Each point is reached from the start by the listed moves, each made 0, 1 or 2 times, or once backwards (-1), plus a little noise. Is the number of moves made odd or even? Then give how often each move was made.
In the rows, 100 means zero.

Moves:
(1): [129, 127, 89, 136]
(2): [93, 143, 108, 84]
Start: [81, 83, 143, 128]
Points:
[51, 57, 157, 90] => odd (-1, 0)
[65, 14, 151, 111] => even (-1, -1)
[37, 139, 163, 60] => odd (-1, 2)
[100, 152, 138, 150] => even (1, 1)

Moves:
(1): [99, 107, 96, 89, 81]
(2): [128, 123, 124, 79, 108]
(3): [85, 101, 117, 115, 89]
(4): [84, 111, 99, 123, 101]
Start: [108, 110, 112, 107, 116]
Points:
[78, 115, 135, 157, 125] => odd (-1, 0, 1, 1)
[92, 127, 107, 120, 97] => even (1, 0, 0, 1)
[122, 128, 158, 111, 131] => odd (-1, 1, 1, 0)
[193, 159, 133, 5, 102] => even (2, 2, -1, -1)

Moves:
(1): [122, 131, 117, 103, 101, 77, 107]
(2): [104, 146, 109, 114, 119, 132, 87]
(3): [94, 98, 105, 111, 103, 99, 101]
(4): [102, 99, 112, 104, 84, 102, 115]
(5): [106, 100, 113, 95, 132, 105, 94]
(6): [96, 108, 114, 100, 85, 107, 84]
Start: [103, 86, 95, 90, 109, 90, 92]
Points:
[155, 195, 130, 98, 128, 78, 93] => even (2, 1, -1, 0, 0, 0)
[83, 148, 143, 138, 155, 189, 57] => even (-1, 2, 2, 1, 1, 1)
[97, 142, 146, 124, 181, 190, 76] => even (-1, 2, 1, 2, 2, 0)
[86, 46, 76, 93, 110, 107, 119] => odd (-1, 0, 0, 1, 0, -1)
[120, 71, 164, 98, 130, 52, 103] => even (1, -1, 2, 1, 2, 1)
[117, 68, 119, 84, 125, 40, 110] => even (1, -1, 1, 0, 1, 0)

Moves:
(1): [98, 110, 93, 93, 104, 105, 84, 90, 99, 100]
(2): [124, 113, 93, 104, 119, 102, 111, 101, 90, 110]
(3): [104, 98, 107, 90, 99, 121, 88, 106, 96, 99]
(4): [96, 123, 109, 105, 98, 95, 94, 103, 113, 103]
(5): [89, 111, 95, 98, 118, 98, 114, 113, 92, 101]
(6): [101, 105, 98, 87, 102, 90, 95, 101, 102, 104]
(7): [97, 87, 97, 97, 101, 100, 105, 98, 93, 117]
(8): [99, 91, 101, 103, 108, 109, 84, 123, 90, 98]
(9): [104, 107, 113, 104, 108, 92, 99, 94, 98, 94]
Start: [109, 96, 100, 105, 110, 100, 103, 94, 99, 100]
Points:
[127, 163, 89, 127, 194, 67, 164, 111, 71, 138] => even (0, 2, -1, 1, 2, 0, 1, 0, 1)
[45, 82, 70, 92, 156, 102, 79, 133, 61, 123] => even (2, -1, -1, 0, 2, 0, 2, 2, 0)
[70, 73, 113, 96, 96, 135, 48, 153, 100, 133] => odd (0, -1, 1, 2, 0, 0, 2, 2, -1)
[131, 195, 106, 99, 194, 144, 93, 112, 68, 137] => odd (2, 2, 2, 2, 2, -1, 1, 0, 1)
[90, 151, 131, 142, 141, 63, 126, 93, 108, 110] => even (0, 0, -1, 2, 1, -1, 1, 0, 2)
[149, 89, 74, 55, 113, 156, 45, 77, 80, 114] => odd (2, 1, 2, -1, -1, 1, 0, 0, -1)
[78, 176, 74, 88, 135, 99, 105, 88, 115, 97] => even (2, 0, 0, 1, 2, 0, -1, -1, -1)

Moves:
(1): [106, 113, 102, 103, 103, 95, 104, 103, 109, 96, 111, 100]
(2): [101, 83, 111, 103, 104, 101, 92, 99, 89, 97, 116, 99]
(3): [113, 100, 104, 107, 99, 107, 100, 95, 102, 99, 110, 95]
(4): [97, 102, 94, 109, 99, 105, 104, 109, 101, 84, 103, 108]
(5): [108, 97, 101, 101, 99, 100, 91, 100, 110, 73, 98, 86]
(6): [99, 108, 105, 92, 116, 102, 100, 115, 105, 97, 88, 99]
(7): [98, 101, 91, 108, 103, 101, 102, 101, 110, 102, 99, 89]
(8): [101, 97, 91, 94, 100, 96, 96, 110, 102, 115, 97, 97]
(9): [93, 113, 111, 89, 97, 99, 88, 108, 116, 86, 103, 98]
(10): [107, 95, 98, 95, 111, 104, 103, 98, 101, 108, 99, 116]
(11): [91, 98, 87, 90, 111, 96, 86, 107, 90, 113, 98, 100]
Start: [105, 111, 105, 98, 98, 100, 98, 92, 102, 103, 98, 97]
Points:
[148, 167, 120, 72, 150, 102, 89, 121, 187, 58, 83, 74] => odd (2, -1, 1, -1, 2, 2, 1, 0, 1, 2, 0)
[126, 107, 98, 143, 109, 136, 92, 102, 139, 5, 98, 57] => odd (-1, 0, 2, 2, 2, 1, 2, -1, 0, 0, 0)
[106, 70, 136, 97, 70, 102, 57, 85, 77, 94, 143, 81] => odd (-1, 2, 1, 0, 0, -1, -1, 1, 1, -1, 0)
